Every row gives one point. Any point is a mix of the corners, with weights that add up to 1. It lies inside the corners' shape when no weight is negative. Say inside or outside, and name the corners with a negative weight.

Corners:
(1): [ 0.37 -0.12  0.05]
(2): [0.37 0.54 0.27]
(3): [-0.20 -0.08 -0.27]
(4): [-0.61 -0.96 -0.43]
Points:
[-0.39 -0.50 -0.27] => outside (1)
[-0.02 -0.34 -0.19] => outside (2)
[0.10 0.21 0.01] => inside
[-0.18 -0.49 -0.16] => outside (3)
[ 0.28 -0.12  0.01] => inside

Corners:
(1): [ 0.15 -0.06  0.31  0.48  0.13  0.22  0.00  0.12]
(2): [-0.13 -0.29  0.17  0.12  0.13  0.16  0.56 -0.27]
(3): [-0.49  0.72  0.67  0.51 -0.17 -0.42  0.61 -0.18]
(4): [-0.15 -0.15  0.36  0.30 -0.65  0.43 -0.41  0.69]
(5): [ 0.08  0.39 -0.84 -0.59 -0.14 -0.41 -0.86 -0.40]
(6): [ 0.09  0.98 -0.79 -0.29 -0.04  0.20  0.45  0.45]
(7): [-0.50  0.34 -0.56 -0.39 -0.32  0.07 -1.14  0.61]
(8): [ 0.36  0.08  0.28  0.05 -0.09 -0.21  0.76  0.18]
(9): [-0.07 -0.25  0.03  0.43 -0.27  0.15  0.30  0.33]
Points:
[-0.19  0.25 -0.26  0.00 -0.29  0.07 -0.11  0.21] => outside (1, 8)
[-0.32  0.58  0.20  0.20 -0.07 -0.17  0.74  0.08] => outside (1, 4, 5)
[-0.24  0.28  0.05  0.15 -0.17 -0.04 -0.08  0.18] => inside
[-0.22  0.11  0.10  0.05 -0.48 -0.04 -0.46  0.39] => outside (1, 2, 6)
[-0.07  0.11  0.23  0.25 -0.19  0.04  0.38  0.26] => outside (5)
[ 0.01  0.48  0.10  0.14  0.16 -0.16  0.53 -0.26] => outside (4, 7, 9)
[-0.15  0.22 -0.22 -0.08 -0.27  0.07 -0.37  0.34] => inside
[-0.19  0.09 -0.18  0.06 -0.26  0.10 -0.21  0.38] => inside
[-0.13  0.33 -0.09 -0.02 -0.39 -0.02 -0.11  0.42] => outside (1, 2)

Corners:
(1): [ 0.20 -0.11 -0.04  0.21  0.48 -0.11  0.94  0.63  0.53  0.86  0.12  0.15
 -0.52 -0.52]
(2): [ 0.59 -0.01  0.56  0.10 -0.26  0.06 -0.25 -0.21  0.31 -0.16 -0.36  0.24
  0.13  0.55]
(3): [ 0.09  0.05  0.27  0.04 -0.17 -0.61 -0.07 -0.07 -0.84  0.06  0.09 -0.20
  0.04  0.09]
(4): [ 0.62 -0.49  0.17 -0.68  0.31  0.17  0.22  0.23 -0.74 -0.02 -0.79 -0.49
  0.20 -0.69]
(5): [-0.05  0.64 -0.53  0.26  0.43  0.89  0.04  0.51 -0.02 -0.69 -0.50  0.19
  0.11 -0.66]
(6): [-0.16  0.42  0.44 -0.08 -0.19  0.34 -0.14  0.66  0.14  0.17 -0.46 -0.12
  0.50 -0.26]
(7): [-0.17 -0.15 -0.04  0.08  0.39  0.93  0.28 -0.21  0.73 -0.49 -0.71 -0.38
 -0.09  0.64]
(8): [-0.53  0.49  0.33 -0.01 -0.16 -0.08 -0.18 -0.28 -0.43 -0.78  0.37  0.48
  0.43 -0.12]
(9): [-0.08 -0.22  0.03  0.27 -0.31  0.01  0.30  0.59 -0.09 -0.32  0.02 -0.08
 -0.23 -0.29]
(10): [ 0.23  0.37  0.07 -0.24  0.29  0.68  0.37 -0.12  0.48 -0.56  0.15 -0.20
 -0.02 -0.78]
(11): [-0.05  0.06  0.48  0.49 -0.40  0.19  0.08 -0.63 -0.23  0.28 -0.32  0.47
 -0.77  0.18]
(12): [ 0.41 -0.27 -0.35  0.07  0.53  0.33  0.11  0.28 -0.57  0.31  0.46  0.38
 -0.85 -0.59]
(13): [-0.04  0.16 -0.69 -0.59 -0.63 -0.69 -0.12 -0.21 -0.04 -0.56  0.08 -0.16
  0.48  0.23]
(14): [-0.08  0.09 -0.05  0.63 -0.57 -0.17  0.52 -0.42  0.28  0.06  0.25 -0.12
  0.55 -0.19]
(15): [ 0.65 -0.29 -0.38 -0.54  0.25 -0.05  0.83 -0.24 -0.14  0.32  0.26  0.33
  0.06  0.72]
Points:
[ 0.07  0.17  0.09  0.07 -0.22 -0.25  0.24 -0.06 -0.15 -0.02  0.14  0.07
  0.13  0.09] => outside (4, 7, 12)
[ 0.00  0.00 -0.15  0.02 -0.01  0.06  0.22  0.18 -0.25 -0.07 -0.08  0.05
 -0.04 -0.18] => outside (2, 10)
[ 0.16  0.03  0.28  0.25 -0.07  0.35 -0.01  0.05 -0.06 -0.15 -0.34 -0.16
 -0.15 -0.19] => outside (1, 8, 13, 15)
[-0.16  0.16 -0.05  0.23 -0.34 -0.20  0.13  0.04 -0.24 -0.04  0.02  0.01
  0.12 -0.35] => outside (2, 7, 10, 15)
[ 0.19  0.20 -0.11 -0.30  0.00  0.09  0.20 -0.03  0.12 -0.30 -0.17 -0.10
  0.40 -0.03] => outside (9, 11, 12)
[ 0.24  0.00  0.10  0.01  0.03  0.17  0.23  0.12  0.13  0.09 -0.22 -0.01
 -0.05 -0.08] => outside (8)

Corners:
(1): [ 0.13  0.26  0.25 -0.76  0.23 -0.19  0.45  0.20 -0.67  0.52  0.35  0.45
 -0.27  0.01  0.00 -0.30  0.00  0.00  0.14  0.37]
(2): [-0.32 -0.35  0.24  0.63  0.15  0.43 -0.48  0.35  0.54 -0.12 -0.12  0.09
 -0.05  0.27  0.13 -0.94 -0.40 -0.08 -0.14 -0.04]
(3): [-0.31  0.20  0.12  0.67 -0.61  0.67  0.30 -0.21 -0.40  0.26 -0.05 -0.32
 -0.09  0.25  0.17 -0.28  0.13 -0.54  0.11 -0.34]
(4): [ 0.06 -0.62  0.18  0.12  0.20 -0.33 -0.06  0.30  0.42 -0.58 -0.13 -0.99
  0.17  0.55  0.27 -0.48 -0.33  0.90 -0.53 -0.20]
(5): [-0.06 -0.74  0.09  0.65  0.31  0.04  0.20  0.01  0.21 -0.31  0.24 -0.33
  0.41 -0.27  0.07 -0.91  0.02 -0.37 -0.34 -0.74]
(6): [-0.50  0.03  0.25  0.66  0.11  0.19  0.18 -0.05 -0.06  0.33 -0.38 -0.40
  0.23 -0.60 -0.50 -0.10  0.41 -0.45  0.19 -0.21]
(7): [ 0.48 -0.27 -0.16 -0.53  0.80 -0.79 -0.54 -0.18 -0.04  0.14  0.78 -0.25
 -0.23  0.63  0.12  0.17 -0.26  1.08 -0.23  0.38]
(8): [ 0.25  0.25  0.63 -0.21 -0.42  0.06  0.32  0.42  0.03  0.70  0.17  0.37
  0.18 -0.63 -0.16  0.11 -0.38 -0.33 -0.16  0.46]
(9): [-0.26  0.35  0.23  0.55 -0.09  0.49  0.52 -0.31 -0.46  0.01 -0.79  0.28
 -0.32 -0.71 -0.05  0.27 -0.19  0.30 -0.09  0.29]
(10): [-0.35  0.54  0.62  0.59 -0.15  0.04  0.59 -0.31 -0.18 -0.01 -0.46 -0.12
  0.20 -0.30 -0.25  0.03 -0.33 -0.02  0.70 -0.41]
(11): [-0.79  0.31  0.35  0.20 -0.10  0.53  0.42 -0.11  0.57  0.06 -0.48 -0.08
  0.11 -0.18 -0.24  0.26  0.37 -0.09  0.42  0.08]
(12): [-0.15 -0.17 -0.09 -0.17  0.49 -0.51 -0.52  0.22  0.43 -0.40  0.22 -0.38
 -0.32  0.55  0.08 -0.66  0.17  0.32 -0.71 -0.66]
(13): [ 0.00 -0.35 -0.51  0.47  0.00 -0.10 -0.49 -0.01  0.51 -0.21 -0.51 -0.08
  0.25  0.10  0.50 -0.72  0.18  0.51 -0.33 -0.77]
(14): [ 0.23  0.10  0.01 -0.17  0.13  0.07  0.52  0.60  0.04  0.41  0.31  0.10
 -0.48  0.15 -0.64  0.62 -0.10 -0.08  0.23  0.36]
(15): [-0.61 -0.14 -0.23  0.25 -0.47  0.59  0.08  0.63  0.22  0.50  0.47  0.47
  0.12 -0.50 -0.67 -0.48 -0.37 -0.50  0.60 -0.18]
(16): [-0.39  0.09  0.43  0.56 -0.74  0.16  0.21 -0.49 -0.31 -0.14 -0.31  0.45
 -0.45 -0.45 -0.43 -0.02  0.41 -0.37  0.49  0.35]
(17): [-0.78  0.30  0.00  0.55 -0.09  0.13  0.35  0.10  0.45  0.32 -0.48 -0.77
 -0.01 -0.21  0.46 -0.59  0.14 -0.52  0.34 -0.59]
(18): [ 0.89  0.33 -0.21 -0.71  0.45 -0.05 -0.42 -0.18 -0.49 -0.44 -0.04 -0.03
 -0.56  0.33  0.03  0.12 -0.30  0.78 -0.15  0.61]
(19): [-0.47  0.11  0.25  0.00 -0.44 -0.12  0.32 -0.35 -0.15  0.12 -0.63  0.09
 -0.06 -0.16 -0.44  0.43 -0.16 -0.49  0.34  0.39]
(20): [ 0.27 -0.35  0.15 -0.39  0.00  0.16 -0.08  0.51 -0.50  0.20  0.28  0.25
 -0.58  0.12  0.39  0.43 -0.43  0.14  0.05  0.23]
(21): [ 0.41 -0.55  0.12 -0.68  0.49 -0.15 -0.23 -0.02  0.68  0.00 -0.06 -0.37
 -0.47  0.51  0.23 -0.39  0.15  0.74 -0.75 -0.53]
Points:
[-0.12 -0.08  0.12  0.10 -0.01  0.02 -0.01  0.03  0.04  0.06 -0.05 -0.06
 -0.05 -0.01  0.03 -0.24 -0.07  0.08 -0.03 -0.07] => outside (14)
[-0.04 -0.10  0.11  0.11  0.10  0.04  0.17  0.13  0.09  0.04 -0.01 -0.13
 -0.11  0.01 -0.11 -0.07 -0.08  0.11 -0.03 -0.02] => inside
[-0.04 -0.04  0.10  0.12  0.01 -0.04  0.04  0.00  0.04  0.09 -0.07 -0.11
 -0.10 -0.04 -0.07 -0.23 -0.04  0.06 -0.05 -0.09] => outside (11, 20)
[ 0.11 -0.04  0.12 -0.08 -0.15 -0.10  0.08 -0.17 -0.26  0.07 -0.06  0.04
 -0.19 -0.06  0.12 -0.07 -0.18  0.15  0.05  0.12] => outside (2, 6, 11, 12, 14)
[-0.14 -0.09  0.09  0.23  0.09  0.07  0.11  0.01  0.04 -0.03 -0.10 -0.19
 -0.10  0.03 -0.04 -0.21 -0.03  0.09 -0.01 -0.16] => outside (8)
[-0.33 -0.10  0.18  0.17 -0.09  0.25  0.25  0.14  0.08  0.28  0.00  0.00
 -0.05 -0.16 -0.14 -0.19 -0.03 -0.24  0.13  0.03] => outside (10, 12, 13, 18)

Corners:
(1): [-0.25  0.59  0.29 -0.71  0.06 -0.40  0.42  0.30 -0.63 -0.27  0.19  0.28
  0.08  0.20 -0.01  0.24  0.51 -0.68 -0.12 -0.71]
(2): [-0.27 -0.38  0.29  0.21 -0.53 -0.29  0.11 -0.23 -0.31  0.15  0.01  1.13
 -0.12 -0.13  0.45 -0.27  0.63  0.08 -0.02 -0.54]
(3): [-0.17 -0.08  1.09  0.15 -0.14  0.22 -0.38 -0.39 -0.05  0.67  0.22  0.01
 -0.06  0.16  0.49  0.13  0.58  0.16  0.07 -0.21]
(4): [ 0.48  0.08  0.07  0.03 -0.48  0.20 -0.49 -0.14 -0.16  0.32 -0.15  0.22
 -0.44  0.24  0.43 -0.14 -0.85 -0.31  0.23 -0.30]
(5): [-0.36  0.17 -0.02  0.12  0.60 -0.31 -0.15  0.19  0.15  0.00 -0.36 -0.14
  0.00 -0.01 -0.26  0.22  0.33  0.17 -0.37  0.11]
(6): [-0.08 -0.02  0.29 -0.19  0.02 -0.12 -0.23 -0.55  0.16 -0.33  0.18  0.18
 -0.04  0.16  0.30 -0.31  0.56 -0.38  0.49  0.24]
(7): [-0.44 -0.50  0.19 -0.02  0.33  0.18 -0.08 -0.06  0.24 -0.51 -0.15 -0.54
 -0.56  0.13 -0.08  0.13  0.60  0.30  0.27  1.14]
(8): [ 0.96 -0.45  0.21  0.39 -0.72 -0.29  0.25 -0.48 -0.07  0.37 -0.11 -0.09
  0.14  0.14 -0.38  1.14 -0.72 -0.29  0.41 -0.44]
(9): [ 0.32  0.17  0.01  0.22 -0.66 -0.20  1.09  0.45 -0.12  0.42 -0.20 -0.56
  0.00 -0.20 -0.14  0.72  0.50  0.27  0.36 -0.91]
(10): [-0.24  0.08 -0.22 -0.46  1.23  0.17  0.30  0.14 -0.03  0.34 -0.04  0.21
  0.02  0.34  0.11  0.01 -0.27  0.29  0.50 -0.27]
(11): [-0.01  0.85 -0.23 -0.12  0.00 -0.38 -0.15 -0.49  0.10 -0.28  0.00 -0.23
 -0.06  0.14  0.55  0.44 -0.78  0.16 -0.34 -0.57]
(12): [-0.28  0.38 -0.12 -1.08  0.55 -0.12 -0.39  0.33  0.15 -0.07  0.08 -0.12
  0.01 -0.15 -0.18 -0.31  0.06  0.34 -0.33 -0.50]
(13): [ 0.54 -0.04  0.23  0.25 -0.50  0.19 -0.14 -0.38 -0.37  0.29  0.08 -0.58
  0.15  0.24 -0.36 -0.09 -0.09 -0.13  0.14  0.05]
(14): [-0.31 -0.43  0.28  0.07 -0.04  0.33 -0.57  0.47 -0.34  0.07  0.21  0.47
 -0.21  0.08 -0.36  0.37  0.66  0.27 -0.13 -0.04]
(15): [ 1.11 -0.31  0.50  0.42 -0.19  0.48 -0.49 -0.59 -0.09 -0.14 -0.11 -0.72
  0.11 -0.77 -0.73  0.38  0.46 -0.34 -0.15  1.02]
(16): [ 0.20 -0.24  0.12  0.07  0.16  0.50  0.09 -0.56  0.19  0.18 -1.25  0.14
  0.42  0.27 -0.21 -0.24  0.23  0.45  0.45 -0.11]
(17): [-0.16 -0.25 -0.10 -0.09 -0.19 -0.11 -0.31 -0.49  0.18  0.10  0.32 -0.37
 -0.55  0.35  0.65 -0.04  0.16  0.21 -0.03 -0.21]
(18): [-0.39 -0.31 -0.16  0.09  0.69  0.09 -0.24 -0.15  0.09 -0.43  0.17 -0.01
 -0.59 -0.05 -0.14 -0.10  0.17  0.26 -0.01 -0.17]
(19): [-0.09 -0.69 -0.26 -0.01  0.57 -0.09  0.44  0.46  0.23 -0.30  0.12 -0.35
  0.23  0.23 -0.43  0.01  0.01  0.50 -0.06 -0.47]
(20): [ 0.64  0.98 -0.04  0.07 -0.57 -0.27  0.64  0.03  0.16 -0.30  0.01 -0.40
 -0.06  0.21 -0.26 -0.05  0.57  0.14 -0.37 -0.65]
(21): [-0.07 -0.16  0.37  0.22 -0.36  0.64 -0.35 -0.47  0.11  0.17 -0.12 -0.23
 -0.27 -0.87 -0.47  1.02  0.31 -0.22 -0.35  0.58]
Points:
[-0.23  0.28  0.01 -0.13 -0.34 -0.30 -0.08 -0.02 -0.05 -0.18  0.12  0.16
 -0.42  0.01  0.28  0.27  0.18 -0.10 -0.13 -0.35] => outside (3, 10, 13, 15, 16, 19)
[ 0.21 -0.08  0.07  0.11 -0.12 -0.03 -0.05 -0.22  0.06  0.06  0.07 -0.30
 -0.17 -0.02 -0.03  0.24 -0.03  0.07  0.03 -0.10] => outside (1, 14, 16)
[-0.11  0.01  0.10 -0.06  0.01 -0.05 -0.02 -0.13  0.01  0.03 -0.04  0.02
 -0.12  0.11  0.09  0.11  0.15  0.09  0.05 -0.20] => outside (15)
[-0.03  0.41  0.21 -0.22  0.00 -0.04 -0.04  0.01 -0.15 -0.09  0.13 -0.10
 -0.12 -0.10 -0.07  0.12  0.35 -0.12 -0.16 -0.14] => outside (8, 16, 17, 19)
[-0.02  0.01  0.14  0.01 -0.10 -0.01 -0.09 -0.19 -0.03  0.00 -0.02  0.08
 -0.10 -0.02  0.03  0.20  0.18  0.05 -0.03 -0.17] => inside

Corners:
(1): [-0.38 -0.23  0.00 -0.22 -1.07 -0.10 -0.04 -0.41  0.17  0.33 -0.07 -0.80
 -0.44 -0.74 -0.86 -0.45 -0.42 -0.13 -0.38 -0.31]
(2): [-0.06 -0.38 -0.53  0.34 -0.65  0.10 -0.07 -0.20  0.15  0.01 -0.58 -0.01
  0.02  0.03 -0.16  0.27 -0.19 -0.27 -0.37 -0.14]
(3): [-0.25 -0.06  0.01  0.49  0.00  0.12  0.61 -0.39  0.13 -0.43 -0.41  0.00
 -0.55  0.71  0.03  0.25  0.21  0.67  0.07 -0.55]
(4): [ 0.29  0.47  0.74  0.23 -0.24 -0.40 -0.09 -0.35 -0.37 -0.45  0.22  0.15
  0.47 -0.01 -0.55 -0.65 -0.21 -0.48  0.71  0.54]
(5): [-0.60 -0.67  0.23 -0.58 -0.28  0.11  0.66 -0.22  0.50  0.25 -0.25 -0.09
  0.30  0.62  0.05 -0.15 -0.18  0.22 -0.40 -0.43]
(6): [-0.34  0.06  0.89  0.28 -0.07 -0.27 -0.49 -0.08 -0.60  0.47  0.19 -0.19
  0.05 -0.93 -0.01 -0.16 -0.47 -0.16  0.03 -0.27]
(7): [-0.52 -0.67 -0.59 -0.17  0.38 -0.06  0.03 -0.36 -0.06  0.08  0.37  0.30
 -0.28  0.19 -0.16  0.04 -0.35  0.45 -0.48 -0.46]
(8): [-0.11 -0.34 -0.12  0.09 -0.32  0.19 -0.37 -0.68 -0.27 -0.44 -0.05 -0.63
  0.09  0.07 -0.13 -0.15 -0.43 -0.54 -0.98 -0.55]
(9): [ 0.52  0.30  0.36 -0.34  0.00 -0.20 -0.06 -0.10  0.30  0.40  0.02  0.24
  0.37  0.24  0.51 -0.59  0.48  0.61  0.34  0.46]
(10): [-0.30  0.52  0.83  0.23  0.33 -1.02 -0.17 -0.32  0.44  0.23 -0.31  0.13
 -0.39 -0.14  0.07 -0.54 -0.03 -0.47  0.67  0.63]
(11): [ 0.62  0.75 -0.01 -0.23  0.29 -0.82  0.25 -0.31  0.08  0.54  0.18  0.42
 -0.25  0.34  0.32 -0.29  0.23 -0.08  0.73 -0.13]
(12): [-0.89  0.04  0.18 -0.03 -0.78 -0.18 -0.81 -0.66 -0.51 -0.03 -0.03 -0.50
  0.36 -0.50 -0.88 -0.02 -0.05 -0.16 -0.28 -0.32]
(13): [-0.46 -0.54 -0.46 -0.47  0.09  0.08 -0.21 -0.34  0.40  0.00 -0.12 -1.00
 -0.02 -0.24 -0.02  0.51 -0.60  0.59 -0.60 -0.69]
(14): [-0.39  0.13 -0.43  0.23  0.80 -0.08  0.55 -0.71  0.16  0.73 -0.40 -0.27
  0.32  0.26  0.17  0.16 -0.53  0.58 -0.40 -0.54]
(15): [ 0.38  0.79  0.90 -0.23  0.41 -0.63 -0.12  0.12  0.30  0.24 -0.15  0.52
  0.08  0.16 -0.02 -0.37  0.08 -0.09  0.27  0.29]
(16): [ 0.05  0.64  0.78 -0.36 -0.09  0.00 -0.03 -0.38 -0.03  0.80  0.44  0.55
 -0.23 -0.51 -0.22 -0.10  0.04 -0.27  0.91  0.52]
(17): [-0.27 -0.40 -0.20 -0.71  0.44 -0.16  0.46 -0.11 -0.32  0.51 -0.23 -0.69
 -0.43 -0.06  0.31  0.13 -0.42  0.22 -0.53  0.22]
(18): [ 0.14 -0.49 -0.17  0.03 -0.02 -0.03 -0.09 -0.71 -0.27  0.54 -0.17 -0.08
 -0.40  0.28 -0.28  0.33 -0.80  0.43 -0.40 -0.24]
(19): [-0.32 -0.69  0.23 -0.07 -0.38  0.18 -0.35 -0.43  0.02  0.05  0.35 -0.38
  0.09 -0.23 -1.06  0.23  0.19 -0.48 -0.24 -0.37]
(20): [-0.49 -0.17 -0.34  0.43 -0.16  0.50 -0.41 -0.42  0.11  0.33 -0.37 -0.44
 -0.12  0.28 -0.58 -0.22 -0.59 -0.09  0.07 -0.65]
(21): [ 0.12  0.60  0.75  0.26  0.05 -0.60  0.22  0.37  0.28  0.52  0.46  0.23
 -0.28  0.55  0.18 -0.13  0.03  0.37  0.33  0.36]
Points:
[-0.16 -0.05  0.11 -0.12 -0.08 -0.18  0.16 -0.18  0.17  0.36  0.01 -0.22
 -0.15 -0.11 -0.05 -0.14 -0.17  0.17  0.10 -0.07] => outside (8, 12, 15, 18)
[-0.14  0.01  0.11 -0.02 -0.09 -0.05 -0.11 -0.32  0.04  0.26 -0.03 -0.08
 -0.01  0.05 -0.20 -0.16 -0.16  0.05  0.07 -0.10] => inside
[-0.18  0.09  0.36  0.05 -0.24 -0.09 -0.04 -0.24  0.06  0.09 -0.11 -0.16
  0.03 -0.10 -0.22 -0.16 -0.07 -0.07  0.08  0.02] => outside (7, 11, 18)
[-0.22 -0.05  0.21  0.01 -0.10 -0.17 -0.08 -0.29  0.05  0.14 -0.09 -0.18
 -0.05 -0.04 -0.18 -0.09 -0.23  0.03 -0.06 -0.05] => outside (11)
[-0.24 -0.08  0.09 -0.12  0.05 -0.19 -0.02 -0.33  0.06  0.28 -0.06 -0.27
 -0.09  0.08 -0.11 -0.03 -0.20  0.19 -0.24 -0.31] => outside (2, 4, 16)
[-0.28 -0.05  0.02 -0.06  0.01 -0.01  0.05 -0.32 -0.06  0.16 -0.04 -0.16
  0.12  0.13  0.06 -0.01 -0.17  0.21 -0.11 -0.26] => outside (1, 10, 15, 18, 19)
[-0.36 -0.04  0.21 -0.01 -0.14 -0.20  0.07 -0.23  0.17  0.18  0.05 -0.05
 -0.10  0.04 -0.13  0.08 -0.11  0.05 -0.20 -0.31] => outside (4, 9, 17, 18, 20)
[-0.06 -0.07  0.14 -0.08 -0.06 -0.12  0.12 -0.25  0.21  0.34 -0.13 -0.13
 -0.13  0.10 -0.07 -0.03 -0.18  0.08 -0.09 -0.18] => outside (4, 7, 12)
[-0.15  0.15  0.18  0.01  0.06 -0.20 -0.06 -0.38 -0.07  0.30 -0.02 -0.17
 -0.15 -0.04 -0.11 -0.11 -0.29  0.16  0.03 -0.12] => outside (2, 5, 19)

Corners:
(1): [-0.09 -0.17  0.38 -0.10 -0.43 -0.26  0.23  0.25  0.04 -0.29  0.08 -0.50
 -0.15  0.07  0.38 -0.06 -0.35  0.05 -0.12  1.03]
(2): [ 0.44 -0.14  0.24  0.15 -0.42  0.34 -0.16  0.53  0.22 -0.12 -0.24  0.24
  0.09 -0.26  0.18 -0.05 -0.47  0.04 -0.23  0.44]
(3): [ 0.13 -0.49 -0.11  0.33 -0.17  0.20  0.62  0.65 -0.16  1.32 -0.31  1.73
  0.02 -0.11 -0.17 -0.85 -0.46  0.17 -0.34  0.57]
(4): [-0.22 -0.08 -0.23 -1.66 -0.78  0.34 -0.59  0.37  0.15 -0.35  0.07 -0.52
 -0.44  0.38  0.10 -0.13 -0.64  0.05 -0.02  0.12]
(5): [-0.18  0.37 -0.40  0.31  0.23 -0.28 -0.12 -0.47 -0.06 -0.42  0.39  0.26
  0.36 -0.36 -0.06 -0.40  0.13  0.37  1.64 -0.40]
(6): [-0.28  0.42  0.15  0.00 -0.02 -0.13 -0.02 -0.12 -0.04 -0.23  0.09  0.37
  0.59  0.09  0.09 -0.25 -0.27  0.00  0.26  0.55]
(7): [-0.34  0.32  0.29  0.39 -0.01  0.15 -0.15 -0.17  0.10  0.03  0.43  0.51
 -0.12 -0.71 -0.17 -0.42  0.01  0.24 -0.06 -0.33]
(8): [ 0.09  0.10  0.11  0.08  0.28 -0.15 -0.42  0.06  0.18 -0.43  0.36 -0.11
 -0.23  0.11 -0.37 -0.81 -0.42  0.33  0.20 -0.24]
(9): [-0.60  1.42  0.01 -0.33 -0.25 -2.40 -0.44 -0.10  0.11  0.48 -0.25 -0.20
 -0.10  0.31  0.51 -0.08 -0.43 -0.12 -0.05  0.18]
(10): [-0.23 -0.10  0.05 -0.17 -0.18 -0.02 -0.33  0.05  0.29  0.04 -0.02 -0.36
 -0.10 -0.06  1.15 -0.02 -0.40  0.23 -0.05 -0.11]
(11): [-0.36 -0.08  0.31  0.21 -0.57 -0.56 -0.44 -0.04 -0.07  0.00  0.42  0.03
  0.29  0.07 -0.18 -0.42 -0.11 -0.05 -0.11 -0.30]
(12): [-0.62  0.16 -0.09 -0.02  0.31 -0.73  0.36 -0.52 -0.82 -0.59 -0.34  0.47
  0.33 -0.27 -0.20 -0.14 -0.03  0.39  0.23 -0.34]
(13): [ 0.17 -0.10  0.56 -0.19 -0.30  0.62 -0.30  0.21 -0.37  0.48  0.31 -0.55
  0.18 -0.27 -0.03 -0.48  0.07  0.24  0.37  0.30]
(14): [-0.35 -0.75 -0.12 -0.74  0.14 -0.01 -0.07  2.41  0.11 -0.23  0.16 -0.32
 -0.47  0.47 -0.73 -0.30 -0.39  0.22 -0.18  0.32]
(15): [-0.35  0.02  0.59 -0.28 -0.19 -0.10 -0.05 -0.17  0.36  0.67 -0.42 -0.27
  0.42 -0.06  0.03  0.15 -0.31  0.16  0.04  0.16]
(16): [ 0.13  0.12  0.19  0.30  0.22  0.14 -0.16 -0.31  0.24 -0.23  0.87 -0.11
  0.06 -1.03  0.32 -0.38 -0.38  0.06  0.20  0.15]
(17): [-0.10 -0.26 -0.24  0.24  0.29  0.19  0.48 -0.28  0.03  0.06 -0.18  0.20
  0.11 -0.17 -0.27 -0.41  0.20 -0.52 -0.17 -0.25]
(18): [ 0.33 -0.16  0.15 -0.04 -0.04  0.67  0.72 -0.12  0.23 -0.27  0.90 -0.38
 -0.41 -0.10 -0.10  0.06  0.15 -0.23 -0.32 -0.25]
(19): [-0.05  0.00 -0.11  0.43 -0.22 -0.04 -0.45 -0.15 -0.28 -0.21  0.35 -0.57
 -0.20  0.03 -0.27  0.24  0.13  0.17  0.01  0.24]
(20): [-0.48  0.65 -0.25  0.13  0.13 -0.28 -0.03 -0.19 -0.18 -0.32 -0.05 -0.40
 -0.22 -0.12  0.07 -0.14 -0.70  0.13  0.49 -0.19]
(21): [ 0.12 -0.39  0.41  0.00 -0.31 -0.04 -0.47 -0.17 -0.37 -0.01  0.00 -0.06
 -0.40  0.27 -0.27 -0.01 -0.09 -0.11 -0.13 -0.04]
Points:
[-0.31  0.18 -0.19 -0.25  0.06 -0.17 -0.07  0.30 -0.06 -0.13  0.06 -0.03
 -0.09 -0.08  0.02 -0.43 -0.37  0.22  0.30  0.19] => outside (2, 11, 15, 18, 21)
[-0.16  0.09  0.06 -0.08 -0.15 -0.23 -0.13  0.14 -0.03 -0.04  0.05 -0.06
 -0.03  0.03 -0.01 -0.22 -0.22  0.11  0.12  0.09] => outside (16)
[ 0.06 -0.38  0.18 -0.24 -0.15  0.50  0.20  0.21  0.01  0.11  0.04  0.12
 -0.02 -0.17  0.06 -0.16 -0.15  0.03 -0.06  0.22] => outside (8, 9, 11, 19, 20)
[-0.19  0.02  0.11  0.08 -0.19 -0.22 -0.16 -0.03 -0.05 -0.03  0.21  0.02
  0.11 -0.07 -0.06 -0.30 -0.13  0.03  0.13 -0.08] => inside
[-0.16  0.19 -0.03  0.19  0.27 -0.16  0.06 -0.13 -0.02 -0.21  0.15 -0.07
  0.05 -0.40 -0.05 -0.22 -0.07  0.14  0.21 -0.26] => outside (1, 3, 4, 6, 11, 21)
[-0.09 -0.03  0.07 -0.21 -0.20  0.01 -0.09  0.27  0.10  0.04  0.08 -0.04
 -0.09  0.07 -0.04 -0.28 -0.27  0.00  0.07  0.08] => outside (12, 16, 19)
[-0.12  0.02  0.03 -0.09 -0.06 -0.07  0.00  0.06 -0.04 -0.09  0.10  0.02
  0.00 -0.06 -0.16 -0.28 -0.17  0.00  0.07  0.07] => outside (10)
[-0.10 -0.03  0.04  0.08 -0.08 -0.02  0.09  0.10 -0.03  0.19  0.01  0.33
  0.08 -0.08 -0.05 -0.33 -0.22  0.04  0.00  0.21] => inside
